Rows are points. The window is the flat piece filled in between its corners: a triangle in 3 columns, a solid with four corners in 4, and so on. A path goes straight from each point to the next, and from the last back to the first. After which points does the path pass through the window?

Window (4 x 4):
0.02,0.45,-0.34,-0.38
0.31,-0.21,0.19,0.12
-0.46,-0.35,0.00,0.21
0.31,-0.01,-0.05,0.25
Path:
(1): 0.25,0.36,0.05,-0.18
(2): 0.19,0.04,-0.37,-0.08
(3): 0.18,-0.18,-0.45,0.16
(4): 0.04,0.23,-0.03,-0.16
(5): -0.19,0.79,-0.17,-0.27
(6): 0.24,-0.08,-0.30,-0.25
(7): 0.26,-0.32,0.04,0.00
(8): 0.09,-0.07,0.23,0.24
(9): -0.45,0.21,0.18,-0.14
(10): -0.10,-0.49,-0.35,0.08
(11): -0.15,-0.30,-0.11,0.12
(12): -0.46,-0.17,0.07,0.19
Through the window after points: 3, 5, 7, 11

Window (6 x 6):
0.05,-0.19,-0.30,0.05,0.20,0.33
0.36,-0.20,0.12,0.09,-0.24,-0.12
0.14,-0.14,0.00,0.37,-0.29,0.17
0.48,0.57,0.01,-0.01,0.23,0.01
0.01,0.15,0.37,-0.20,0.26,0.54
-0.17,0.08,0.05,0.47,-0.16,-0.75
Path:
(1): 0.29,-0.08,0.18,0.42,0.28,-0.17
(2): 0.44,0.10,0.11,0.21,0.44,0.01
(3): 0.16,0.53,-0.08,-0.18,-0.12,0.22
(4): 0.09,0.01,-0.23,0.16,-0.52,0.06
(5): 0.22,-0.29,0.23,0.33,0.41,0.27
(6): 0.36,0.07,0.00,0.44,0.18,0.20
(7): -0.15,0.19,0.11,-0.14,-0.10,0.04
(8): -0.20,0.28,0.12,-0.08,-0.15,0.02
Through the window after points: 2, 4, 8

Window (9 x 9):
-0.24,-0.46,-0.50,0.11,0.25,0.04,0.31,-0.05,0.24
-0.16,0.12,-0.63,-0.25,0.31,0.51,0.15,-0.20,-0.41
-0.04,-0.01,0.42,0.24,-0.04,0.18,-0.06,0.73,0.27
-0.27,0.19,0.23,0.33,0.41,0.51,-0.01,-0.02,-0.19
-0.05,-0.16,-0.55,0.10,0.27,-0.31,-0.11,-0.02,0.08
-0.14,-0.19,0.68,0.07,0.08,-0.02,-0.17,0.15,-0.15
-0.25,0.02,0.53,0.23,0.28,0.01,0.14,0.64,-0.18
0.20,-0.05,0.17,0.14,0.44,0.33,0.13,0.14,-0.20
0.15,0.32,0.47,0.17,-0.24,-0.47,0.17,-0.22,-0.29
Path:
(1): -0.23,0.02,0.07,0.34,0.12,0.05,-0.07,0.42,-0.23
(2): 0.02,-0.20,-0.15,0.49,0.18,0.15,0.28,0.13,-0.13
(3): -0.07,0.06,0.21,-0.09,0.44,0.28,-0.02,0.08,-0.10
(4): -0.14,0.06,0.46,-0.02,0.07,-0.16,0.21,0.17,0.18
(5): -0.13,-0.40,-0.01,0.36,0.25,0.25,-0.24,0.11,-0.57
(6): -0.03,-0.09,0.03,0.31,-0.05,0.20,0.06,0.18,-0.21
(7): -0.11,0.03,-0.18,-0.27,0.38,0.11,0.08,-0.16,0.13
(8): -0.20,0.17,0.39,0.05,0.20,0.25,-0.08,0.44,0.27
(9): 0.06,-0.23,0.12,0.42,-0.03,0.14,0.07,0.35,-0.23
(10): -0.20,-0.04,0.01,0.34,-0.07,0.10,-0.21,0.30,-0.27
(11): -0.06,-0.20,0.24,-0.08,0.55,-0.02,0.54,0.34,0.46
(12): 0.08,0.41,0.33,0.05,0.74,-0.02,0.14,0.36,-0.04
(13): -0.09,-0.22,-0.07,0.21,-0.25,0.03,-0.12,0.04,-0.11
(14): -0.08,-0.07,-0.12,0.17,0.08,-0.22,0.02,0.00,-0.28
(15): 0.12,0.09,-0.03,-0.06,0.24,-0.07,0.20,-0.17,0.79
(16): 0.13,-0.12,0.50,-0.24,0.42,0.26,0.16,-0.18,0.46
Through the window after points: 2, 4, 8, 10, 14, 16

Window (11 x 11):
0.29,0.28,0.32,0.42,-0.40,0.04,-0.08,-0.02,0.44,0.06,-0.51
0.36,0.39,-0.24,0.23,0.17,-0.07,0.25,-0.36,0.12,-0.13,-0.28
0.08,0.21,-0.16,-0.29,-0.37,-0.53,-0.27,-0.08,0.27,0.10,0.44
-0.58,-0.12,-0.16,-0.14,-0.38,-0.08,0.04,-0.29,0.11,0.55,0.05
0.04,-0.02,-0.28,0.34,0.07,-0.26,0.34,-0.35,-0.23,-0.66,0.32
-0.09,0.39,-0.22,0.45,-0.21,-0.25,0.10,-0.27,-0.08,0.68,0.03
0.03,-0.10,0.31,-0.30,-0.26,-0.10,-0.49,0.23,-0.10,0.21,0.12
-0.26,-0.49,0.02,0.27,-0.04,0.20,-0.15,0.63,0.26,0.04,-0.43
-0.93,-0.25,-0.10,-0.08,0.01,-0.22,0.19,0.45,-0.30,-0.14,-0.05
0.17,-0.03,0.50,0.24,0.40,-0.27,0.31,0.26,0.02,0.00,0.22
-0.55,-0.16,0.23,0.28,0.26,0.26,-0.20,0.48,0.18,-0.20,-0.14
Path:
(1): -0.05,-0.07,0.25,0.22,0.09,-0.20,-0.14,-0.11,-0.05,0.03,-0.10
(2): -0.08,0.22,-0.28,0.15,-0.12,0.16,0.35,0.74,0.35,-0.32,0.03
(3): -0.14,-0.07,0.31,0.17,-0.22,0.25,0.10,0.46,0.15,0.11,-0.09
(4): -0.17,0.13,-0.06,0.15,0.08,-0.45,-0.14,-0.20,0.11,0.21,-0.15
(5): -0.03,-0.05,0.18,0.17,0.13,-0.30,-0.01,0.01,0.07,0.13,0.01
(6): 0.01,0.56,-0.17,0.27,-0.37,0.12,0.36,0.20,-0.12,0.20,0.43
(7): 0.24,-0.08,-0.04,-0.12,-0.26,0.21,0.20,0.45,0.40,-0.08,0.29
(8): -0.07,0.10,0.35,0.32,0.33,-0.42,0.11,-0.05,-0.11,0.06,-0.06
(9): -0.08,-0.21,0.14,0.09,0.19,-0.59,0.04,-0.33,-0.16,-0.30,-0.21
(10): 0.00,0.12,-0.05,0.15,-0.20,0.23,0.06,0.31,0.07,0.07,0.45
(11): -0.21,0.13,-0.07,0.12,-0.25,0.02,0.03,0.27,0.03,0.10,0.17
(12): -0.33,-0.10,0.01,0.08,0.07,-0.35,0.11,-0.22,0.10,0.14,-0.11
Through the window after points: 5, 7, 9
